Every row gives one point. To make a cloud, some directions were put in groups of two or more. Within a group, all points are equally far from the middle, so they leave a hole (a ring in 2 directions, a hollow ball in 3). The other directions are filled evenly. Then the cloud was stretched, turned, moved and blurred a little. Count the holes, and give their numbers of directions, smallest first.
(in the rows, 128 means zero)

Cloud (15 x 2):
[[181  93]
 [ 81 112]
 [ 81 110]
 [174  90]
 [191 106]
 [103  88]
 [153  83]
 [174  89]
 [ 84 121]
 [122 142]
 [ 96  92]
 [191 106]
 [181 131]
 [171  88]
 [167 138]]
Holes: 1 (2)

Cloud (22 x 3):
[[193 110 149]
 [112 153  74]
 [143 114 177]
 [211 145 112]
 [140 155  67]
 [100 102 117]
 [192 159 130]
 [101 100 118]
 [179 181  90]
 [ 58 164 145]
 [ 84 147  88]
 [137 103 100]
 [ 58 158 109]
 [ 51 143 150]
 [ 54 138 155]
 [114 194  90]
 [139 122  82]
 [121 135  77]
 [108  92 132]
 [155 114  87]
 [155 188 115]
 [ 97 101 173]]
Holes: 1 (3)

Cloud (32 x 4):
[[160  92 180 117]
 [ 83 141 103  83]
 [ 83 117  65 155]
 [110 190 148 137]
 [114  97 103 133]
 [173  62 169 167]
 [175  92 122  97]
 [106 138 136 114]
 [ 85 189 123 121]
 [ 80 132  74  78]
 [153 162 110  73]
 [ 79 170 113 100]
 [ 97  94 119 183]
 [166 103 199 191]
 [ 71 118  88  73]
 [ 94 115 117 125]
 [127 173 127 112]
 [149 110 199 193]
 [131 170 124  83]
 [100 109  76 133]
 [116 127 150 199]
 [124  99 105 189]
 [188  76 159 135]
 [136 199 145 147]
 [106  80 176 187]
 [151 108 105 158]
 [ 97 113 133 170]
 [163 111  93 179]
 [ 76 129 131  72]
 [ 79  76 193 170]
 [151 102 106 180]
 [ 91 121 215 131]]
Holes: 0

Cloud (54 x 6):
[[ 74  98 140 192 117  77]
 [153 102 105 138 148  70]
 [167 141 109 185 165  80]
 [ 57 171 100 187 140 128]
 [117 175 131 148  98  82]
 [170 153 127 170 185 100]
 [122 153 175 207 174 124]
 [153 171 139 149 196 102]
 [103 151  65 200 200 122]
 [ 86 106 205  71  90 146]
 [128  96 102 173 172 174]
 [146 147 142 203 192 138]
 [165 134 139 188 107 122]
 [126 191 138 163 178 154]
 [137  99 102 127 105  70]
 [ 79 131 193 132 184  93]
 [153  91 171  84 148 132]
 [100 161 129 147  86 177]
 [130 122 198 179 145 154]
 [127 132 153 186  80 141]
 [ 86  82  71 175 140 141]
 [132 194 165 140 135 110]
 [101 116  69 160  82 158]
 [127 130  93 133  67 161]
 [ 74 126 194 175 121  89]
 [175 110 124 110 125 148]
 [101 149 149 133 120  44]
 [122 168 143 124 200  86]
 [118  81  76 165 111 171]
 [143 107  54 175 137 136]
 [ 60 144 159  92 162 103]
 [108 169  86 176 113  79]
 [103 143  82  79 110 163]
 [106 176 139 117  87 110]
 [163  87 152 108 155 104]
 [153  90 170 131 156  66]
 [160 142 156 167 134 172]
 [ 87  48 105 141 121 132]
 [108 128  73  92  87 144]
 [ 77 102  99 205 155  89]
 [125  41 141 147 129 153]
 [ 87 155  80 116 175  83]
 [ 58 121 147 145 187 124]
 [157  95 130 167 107 178]
 [111 163 148 150 134 191]
 [135  49 170 145 135  82]
 [117  94 228 139 113 142]
 [ 93 114 137 142 175  43]
 [100 102  79  99 108  92]
 [ 98  78 167 174 126  58]
 [146 109 130 213 113 112]
 [130 129  56 123 147 165]
 [ 74  87 123 127 182 101]
 [ 68 134 196 102 102  92]]
Holes: 2 (2, 4)
